Every row gives one point. Before rounding, the points of a table are all equally far from one centre. They may lie mostly on one side of it. Write the centre, to within rounding.
In the rows, zero is written as 128.

Points, 9 rows:
[[160 183 134]
 [130 172  74]
 [132 184 124]
 [198 160  99]
 [113 101 133]
 [134 103  66]
 [107 102 124]
 [147 144  55]
 [129 165 150]]
Centre: [150 134 109]

Points (16 x 12):
[[115  73 112 128 143 115 167 122  46 154 115 173]
 [100  92  94  92 161 146  90 120 112 168 151 175]
 [128 149 100 137  74 123 135 116 116 190 138 186]
 [117  74  93 144 134 108 142  78 150 143  79 192]
 [154 100 145 126 125 100 115  79  68 179 147 141]
 [111  56  89 171 122 101 134 139  81 148 112 189]
 [148  94  89 163 114 169 130  96 113 172  76 137]
 [191  75 110 100  93 140 132 107 142 144 117 165]
 [127 125  77 132 118 149 156 116  55 117 121 199]
 [119  90 120 163 141 161 151 109  46 170 115 178]
 [166  76 106 127 150 111 115 104  58 167 127 218]
 [133  95 116 105 186 131 107  81 111 195 139 169]
 [101 132 124 163 148 138 146  92 104 200 135 142]
 [118  53 115 133 101  97 149 109  88 164  95 148]
 [183 120  93 149  84 133 124 108  99 198 126 192]
 [179 103  93 157 130 145  92 113  88 127  95 211]]
Centre: [139 102 107 137 131 130 131 107 110 150 130 172]

Points (30 x 24):
[[150 155  63 158 164 150 121 165 114 124 122 147  88 152 181 138 107 118
   57 131  53 126  93 128]
 [137 143 100 151  96 104 132 135 101  79 152 130 152  87 128 104 133  92
  141 146 167 164 149 100]
 [138 131  87 135 159 119 136 106 136  95 148 176 166  70 203 164  82  93
   94 145  98 172 129 144]
 [188  53  53 146 142 121 159 154 161 100 134 111 104 131 192 114  83 115
   65 147  49 137 138  92]
 [155 127  47 134 165 115 201 136 128 141 149 104 145  71 191 107 121  66
  101 184  38 125  96 128]
 [178 134 100 160 175 126 163  72 161 112 127 180  98 150 167  52  70  95
   92 162 100 156 108 127]
 [145  87  94 154 155 147 187 139 145 124  88 129 144 152 135 120  99  86
   46 155  93 126 138 168]
 [122 170 110 147 171 147 126 111 138 114 149 142 106 157 150  39 123  81
  153 175  83 133  87 173]
 [113 143  82 122  66 140 157 140 134 145 153 141 129  78 148 118 129  81
   90 184  77 141 130 140]
 [188 109 108 131 151 126 135 153 101  72 142 121 161 134 139 120  87  54
   58 153 133 150 109 130]
 [177 122 170 149 144 139 164 125 104 114 131 149 115 139 202 103 128  45
   86 141  97 165 144 133]
 [153 101  39 160 183 124 140  99 173 111 120 134  79  95 170  48 116 117
  166 116  92 145 162 126]
 [105 123  84 153 146  71 152 178 143 107 126 103 157  86 162  40 116 115
  108 204  35 144 114 129]
 [160 108  97 196 171  71 110 157 130 125 176 126 101 132 154  68  78 147
  111 171  74 163 154  83]
 [157 142  82 218 154 116 128 119 123 158 101  93  98 156 164  37 141  67
  114 145  87 128 127 121]
 [171 128 103  79 193 139 131 119 124 138 125  91 106 142 141 122 100  94
  125 127 133 147  75 119]
 [193  94  80 162 156 151 128 161 207  80 151  63  93 109 168  83 124 140
  146 179  59 134 113 131]
 [148 128  67 133  97 159 143 118 136  90 166 113 172  88 151 117 141 100
  140 130  80 202  80 116]
 [141 171 136 138 116 116 103 122 129  86 123 118  46  98 138  83 111  78
  149 148 101 129 112 149]
 [142 116 111 123  94 165 145 127 135 143 116 108  86  95 119 111  73 124
  147 157  70 167 147 135]
 [160 140  99 144 127 101 133 146 115 110 119 137 116 129 199 149  86  69
  119 205 152 115 153  81]
 [149  71 115  96 160 103 129 119 171 110 181 112 128 117 147 118 137 118
   65 155  79 184 142 147]
 [130 100  47 144 113 141 107 139 101  57 158 100 128 117 192  87 162 117
  136 194  81 150 118 178]
 [146 161  62 154 156  91 144  89 101 106 134 121 102 103 128  80 116 102
  130 131  71  89 110 188]
 [101 125  63 138 173  71 145 160 132 120 147 127 119 118 226  65  88 131
  165 155 152 148  91 134]
 [187 176 119 130 126 101 144 114 117 131 104 150 116  91 224  77 146  87
   89 161 120 115 127  98]
 [134 153  82 182 123 100 166 184 115 121 173 142  72 113 211  64 132 129
  145 113 122 151  83 127]
 [128  94 123 160 125  74 188 143 135 100 112 123 129  95 136 115  84  82
  106 128  35 120 154 155]
 [124  53 104 138 137  78 135 110 130 101 136 146 130 135 160 127  86 102
  147 227  88 153 155 139]
 [135 160  89 137 134  58 110 155  97  99 123 127 138 118 189  47  88  69
  100 168  66 141 135 150]]
Centre: [147 113  95 159 147 119 141 137 141 110 132 122 121 113 171  99 119 108
 120 156  99 139 111 127]

Points (29 x 24):
[[112 122 144  99  76  96 131 172  89  99  79 167 129 120 100 181 103 211
  116  96 127 127 164 107]
 [139 172 118 140 133 117 112 150 142 110 131 188 161 144  69 110  71 149
   62 177 193 127  94 101]
 [113 145 122 117 137 123  82 124 121  83 119 144 151  78  35 207  94 228
  116 148 146 118 144 146]
 [ 82 162 112 139 136 152 140 165 164 102 138 167 130  90  15 156 123 186
  144 110 159  97  98  99]
 [ 85 126 127  83 147 137 148 145 114 129 125 122 107 104  53 111 100 152
  122 133 170 149 130  68]
 [ 48 139 138 154 148 162 136 161 159 107  90 190 173 132  69 129 139 227
  134 143 149 109  89  90]
 [ 91 134  77 145 120 123 117 154 103  43 143 161 165 157  75 169 121 160
  123 122 115 171 149  74]
 [103  95 152 134 123 131 100 160 131 107 107 120 144 116  32 173 145 196
   95 162 149  98 155 171]
 [116 137 180 101 147  88 140 159 196  75  89 176 137  95  80 129 104 205
  127 139 152  91 130 105]
 [108 122  98 138 101 116 149 165 138  90 152 182 120 139  51 162 107 107
  144  96 125 143 148  96]
 [ 96 137 114 105 129 165 118 134 179  84 171  98  95 135  59 160 145 201
  121 154 170 153  92 152]
 [ 97  66 162 110 105 127  60 165 137 145 155 116 145 114  69 121 136 216
  119 109 124  80 152 105]
 [ 93 122 158 148 102  88 118 133 106 115  84 140 171 166  82 135 116 213
   90 154 128  64 137  66]
 [103  84 150 139 104  77 107  95 153  78 119 175 132 145  72 147  76 175
  127 153 136 101 111  46]
 [ 85 133 180 150 155 163 159 118 164 102 108 152 163 107  70 133 115 136
   93  96 157 135 167 112]
 [ 77  97  78 134 154 125  54 166 175  98 129 162 114 139  93 168 175 186
  131 191 111  67 102 123]
 [116  90 167 140 114  80  89 107 154  78  92 139 134 119 110 201 145 180
  132 151 159 132 163  76]
 [ 67 103 108 127 104 117  70 178 110 110  96 148 102 121  68 166 116 175
  149 123  87 125 182 102]
 [107  72 121 169 118 117 141 121 151 106 120 147 103 141  62 152 125 166
  107 171 189 121  71 154]
 [101 134 196  98 144 110 130 170 101 113 123 163 132 167  95 205  97 187
  122 161 115 154 176  91]
 [109 127  83 128 112 184 102 157 158  67 125 146 123 104  41 203 112 157
  103  98 131 121 109 139]
 [ 71 138  93 148 130 114 114 157  84 144 116 158 109 131  74 206 114 188
  102 131  82 149 175  90]
 [ 81 125 137 109 119  99 128 154 150  58 160 161 178 106  48 147 123 216
  115 180  97 124  71 113]
 [155 113 150 126 140 111  85 133 196 128 111 157 100 117 153 112 130 110
  150 110 142 111 164 117]
 [ 86 122 160  99 116 131 128 129 153 121  99 149  68 119  36 126  97 138
  112 147 125 104 148 131]
 [ 62 105 119 143  63 153 137 160 131 102 171 143  99 116  47 169  86 143
  142 169 111 125 127  90]
 [108  94 133 115 126 108  45 148 186 135 122 158 141 171  94 113  67 141
  155 168 123 136 148 106]
 [ 87 161 177 150 131 191 148 166 164 128  99 154 142 163  82 168 153 140
   72 147 131 126 133 103]
 [ 43 184 144 164  99  99  50  91 135  91 119 134 115  90  84 191 128 150
  116 135 164  89 104 139]]
Centre: [ 93 136 130 135 131 130 105 141 137 112 153 156 134 123 132 153 108 175
 112 137 135 107 122 121]

Points (31 x 24):
[[170 133 198 110  84 133 123  93 158 155  60 103 115 163 131  56  86 198
  174 170 133  68 130 125]
 [148 142 204  50 137 121  92 186 166 148 132 110 115 147 130  87 102 147
  139 127 148 106  87  68]
 [203 198 167 145 112 143 139 137 113 153 105 137  30 128 175  71 113 202
  143 163  94  68 104 114]
 [187 146 165 128  68 141  96 130 177 159 144 141 131 162 160  66  80 108
  131 153 102 100 112 101]
 [183 128 249 104 111 150 135 109 138 153  80 121 102 160 170  76 122 107
  132 155 143 114 154 137]
 [156 159 153  96 110 109 151 130 158 201  89 154 117 147  89  43 116 145
   92 150 103  91 138  69]
 [177 151 168  88 100 118 139 103 113 197 160  93  69 188 118  62 113 175
  136  98  76 108 131 109]
 [201 128 150  91 126 189 124  76 132 160 129 101  95 119 111 112  86 162
  125 166  81  68  75 132]
 [139 155 117  91 124 122 154 166 158 152 153 146  91 169 123  59  99 144
  104 146 165 114  70 137]
 [ 82 152 208  89  99 116 112 149 153 173 107 151  87 118 130  96  70 136
  139 169 110 129 146 113]
 [190 159 176  64 119 120 127 132 183 135  89  91  74 135 135  93  78  82
  143 118 134 104 106  72]
 [205 158 153 102 138 179 116 130 189 190 152 147 128 129 114 128 138 148
  118 167 156  85 107  99]
 [174 153  92 101  70 112 118 151  99 113 106  98  99 136  92 118  83 149
  126 192 157 108 134  99]
 [186 152 149  96 113 121  98 129 147 166 123  63  91 116  95 121  97 122
  105 145 134  66  79  70]
 [154 160  88 128  85 172 139 104 179 135 101 172 105 110 157  93 107 121
  125 141 132  63 102  91]
 [142 121 153  46  74 164  99 147 174 127 142 171  88 110 132 112  92 150
  167 159 137 153 111  92]
 [214 100 128  76 107 155 165 109 140 143 110 173  88 140  93 128  88 133
  135  89  87  92 106 110]
 [177 179 179 104 117 206 115 149 128 207 143 123  51 175 121  89 134 162
  118 141  98  86 105  66]
 [130 153 135  97 134 125 127 162 155 142 154 186 113 158 178 102 139 206
  108 162 134  70  88 102]
 [146 182 135 139 116 129 148 149  94 156 129 156 121 146 176  80  55 134
  152 159  80 105 103 117]
 [206 191 169  95  95 158  84 144  91 135 111 177 104 144 162 112 117 168
  133 183 104  69  75 125]
 [184 169 114  71  95 109 128  93 100 157 141 138  75 187 172  71  73 154
  131 123 106  70 116 103]
 [108 132 208 119  86 147 155 132 173 103  81 104  84 141 118 127 161 143
  105 143  91 131 157  83]
 [184 139 165  84  83 116 138 172  77 118 122 133 101 109 163 131  67 119
  118 173 117  97  95  84]
 [174  99 170  68  72 111 128 138 118 108 165 129 121 131 161  79 131 140
  199 155 151  85 125 102]
 [200 127  77  79 133 125 105  89 130 163 138 108  83 163 140  82 127 113
  159 130  95 118 124  85]
 [186 106 129 107 140 155 105 120 162 169 144 131 121 160 145  86 113 117
  132 121 155  75 104 181]
 [153 141 105  93  83 109 114 131 123 145  93 118 106 110 200 115 136 146
  176 133  94  90  62  75]
 [173 122 127 102  52 111  98  92 148 133 102 146  83 145 155  97  95  87
  171 104 135  93 119  97]
 [196  88 132  65 125 155 133 159 161 116 101 148  84 163 197  91 109 159
  137  94  90  63 135 134]
 [128 109 111  87 111 117 124 153 149 146  70 154 112 104 123 110 134  90
  148 198 104  88 109 124]]
Centre: [160 143 154 101 113 144 130 135 131 142 105 127  88 140 135 105 125 158
 140 139 121 101 127 112]

Points (30 x 24):
[[124 152 104 133  99 118 196 109 116 152  73 139 116  96  53 124 156  76
  168 109 157 172  79 139]
 [183 152 141 133 110 121 128 123 143 152  77 139 132  77 119  95 169  98
  192 103 164 208 125 143]
 [179 157  95 107 125  94 158 144 108 135  57 152 116  95  85 127 136  82
  160  97 187 159  90 131]
 [197 176  90 116 113  98 176 107 148 126  84 189  98  74 136 104 147  80
  136 118 162 177 107 169]
 [158 191  95  87  64 142 121 108 142 138  65 146 103 103 104 130 166  95
  117 121 159 145  43 138]
 [167 141 162 123  94  98 178 104  85 149 103 184 154  94 135 101 156  96
  132 107 169 187  66 129]
 [133 136 112 110  45 109 133 120 124 125  73 180 146 118 108  83 155  67
  166 141 130 177  66 145]
 [160 193  89  89 110 149 167  90 120 133  87 143 136 118 116  99 101  64
  146 114 133 191  77 147]
 [135 153 114  93 102 132 161 102 100 166  40 163 154 118 103 106 146  61
  160 107 129 167  98 127]
 [130 172 131 101 114  83 151 165 180 169  72 143 129  84 119  95 124  89
  155 101 184 165  86 189]
 [134 167 108 103  90 125 174 132 129 155  21 153 129  75 109 127 131  72
  174 137 148 135  61 138]
 [138 142  62 121 116 137 118 102 131 138  82 173  98  75 118 108 124  65
  180 143 179 173 107 140]
 [151 169 103  99 116 117 171  83 147 167  57 125  83 110  79 115 147  98
  172 116 168 128 102 127]
 [142 155 107 104  97 118 143 132 161 126  29 141 129 138  91 133 189 119
  141 143 168 171  78 112]
 [147 164 103  94  94 108 138 108 122 127  43 173 138  63 115  93 155  57
  131  93 115 177  95 136]
 [114 152 119 120  78 127 179 109  85 153 107 137 164 102  92 122 145  73
  152 100 191 173  75 129]
 [141 137 101 111  80 132 144  97 132 140  58 163 166 111  66 129 158 100
  148  80 137 166  72 140]
 [131 180 116  88 116 105 186 124 109 147  62 135 140  92  84 113 154  80
  170 139 151 174  87 169]
 [152 139 123 131  69 112 173 148 119 144 104 164 125 122  78 138 181  92
  186  93 156 154 101 152]
 [186 162 133  83  90  68 161 133 137 129  52 110 125 104  97 117 148 107
  147 113 131 142  56 109]
 [164 187  84 115  90  99 174 116 102 155  97 171 130  89  85 113 133  82
  159 118 165 149 100 155]
 [155 142 110 123 109 125 173 113 133 172  70 163 116 103  68 111 144  74
  161  92 164 193  99 149]
 [177 156 137 149 127 130 182  92 119 141  98 125 108  63  80 100 136 112
  182 109 166 167  83 132]
 [164 135  77 111  81 111 139 121 118 139  76 175 144  94 109 130 157 116
  182 119 185 167  85 172]
 [142 148  78  93 103 105 172 127 148 161  86 149 144  69  85 126 187  80
  157 139 141 148  84 161]
 [132 171 137 110  99  74 162  96 118 140  97 119 116  53 111 109 176 109
  147  90 109 209  76 149]
 [140 141 109 111  62  93 152 101 138 119  49 158 149  85 118  96 184 107
  164  99 170 176  57 135]
 [154 166  62 139 120 127 162 106 143 125  81 188 116 108 110 132 174 102
  142  92 161 204  93 133]
 [152 181 132  90  74 139 139 123 154 165  63 170 132  67 127 133 171  67
  161 107 167 167  77 151]
 [105 144  73 105  98 107 162 148 134 119 115 143 106  71 106 160 130 102
  175  96 182 161  65 138]]
Centre: [132 143 128 149 111 108 138 110 142 128  92 122 123 112 147 133 137  89
 127 123 140 145  92 149]

Points, 30 rows:
[[133 124  85 172  53 138 188  74 140  94 166 141 140 132 135  98 109 140
  108 111 122 144 102 124]
 [135 156  77 160  40 139 165  65 148 108 166 130  92 132  81 110 138 182
  107 162 109  86 108 145]
 [127 151 128 160  53 137 176  59 165  91 145 130  83 125 119 120 143 132
   99 149 126 135  69 146]
 [136 121  76 171  46  90 187  49 134 100 136  94  89 144  99 110 125 138
  111 106 103 113  85 149]
 [122 113  62 161  62 158 137  82 145 114 152 120  88 153  60 113 166 152
  100 159 101 115 107 132]
 [137 129  65 190  88 148 164  72 143 100 134 106  81 151 120 134 142 173
  126 130 129 116  78 156]
 [124 120  99 171  66 141 189  46 138 108 117 111  62 128 112  85 116 156
  112 130 118 106 112 163]
 [151 122 101 162  67 157 216  69 133  80 133 100  94 146 108 126 154 161
  122 131 120 148 106 133]
 [146 140  84 137  58 143 192  65 173  92 103 114  78 139  96 103 162 136
   92 147 118 136 115 138]
 [ 90 133  88 170  38 106 192  65 161  95 138 104 100 142  88 129 107 160
  122 141 111 177 103 143]
 [138 105  69 182  39  94 183  71 157 104 138 113  62 122  94 107 143 150
  139 129 147 130  92 158]
 [112 124  73 182  46 118 178  58 136 113 138 135  95 136  94 127 144 158
  132 149 104 140 103  92]
 [132 133  77 164  41 126 183  82 104 119 116  95  85 150 103 123 179 117
  125 108 139 105  78 133]
 [151 114  62 129  52 163 185  67 135  85 134  69  68 143  84 142 146 140
  120 162 126 132 121 136]
 [114 124  67 171  49 141 194  92 141 137 127 141  65 159 108 121 143 148
  101 136 110 122  99 124]
 [152 129  83 186  66 129 169  63 119 133 123 100 132 131 126 104 147 130
  129 112 134 136 114  84]
 [110 140  87 149  61 108 183  64 165 109 123 106  93 150 115 127 169 137
  155 110  96 142  79 132]
 [144 133  53 147  50 123 181  68 167 108  84 120  75 142  77 123 134 119
  113 140 119 147 103 118]
 [122 123  44 179  61 105 178  43 140 100 119  99 110 129  93 133 167 151
  134 135 127  98 120 173]
 [135 127  59 160  40 138 214  70 151  76 152 131  90 134  85  96 135 130
  137 161 115 132 107 125]
 [101 128  85 177  66 126 176  53 154 112 115  81  80 109 126 123 124 139
  128 119 121 134  93 142]
 [ 96 119  85 165  65 122 204  84 147  95 123 141  85 114 115 103 169 142
  161 125 100 129 121 155]
 [151 143  81 182  22 111 194  54 130  87 143 104  98 144  96 114 147 104
  105 171 119 154 120 152]
 [124  94  79 169  41  97 172  82 131  85 147 125 100 112 120 122 150 142
   91 121 108 116 115 131]
 [145 131  77 188  51 121 164  43 144 113 134 111  80 139  90 141 149 152
  114 146 114 136  96 115]
 [131 115  64 169  57 141 180  66 112 117 147 108  93 131 101  83 161 161
  112 127 140 138 105 122]
 [125 130  78 164  31 145 187  77 132 101 132  86 119 135  94 112 171 158
  120 156 128 157  89 128]
 [136 128  83 174  50 111 159  87 176  62 108 115 112 127 124  81 151 144
  123 122 120 120 130 134]
 [109 124  51 171  62 154 182  73 109  90 113  90 147 120 100 129 161 131
  132 160 123 119  97 129]
 [117 117  98 185  59 123 146  64 137 115 147 103  60 161  64 108 130 143
  110 153 117 157  84 121]]
Centre: [132 131 106 134  80 109 156 104 128 121 135 116 118 152  96 125 116 124
 144 158 141 120 129 154]
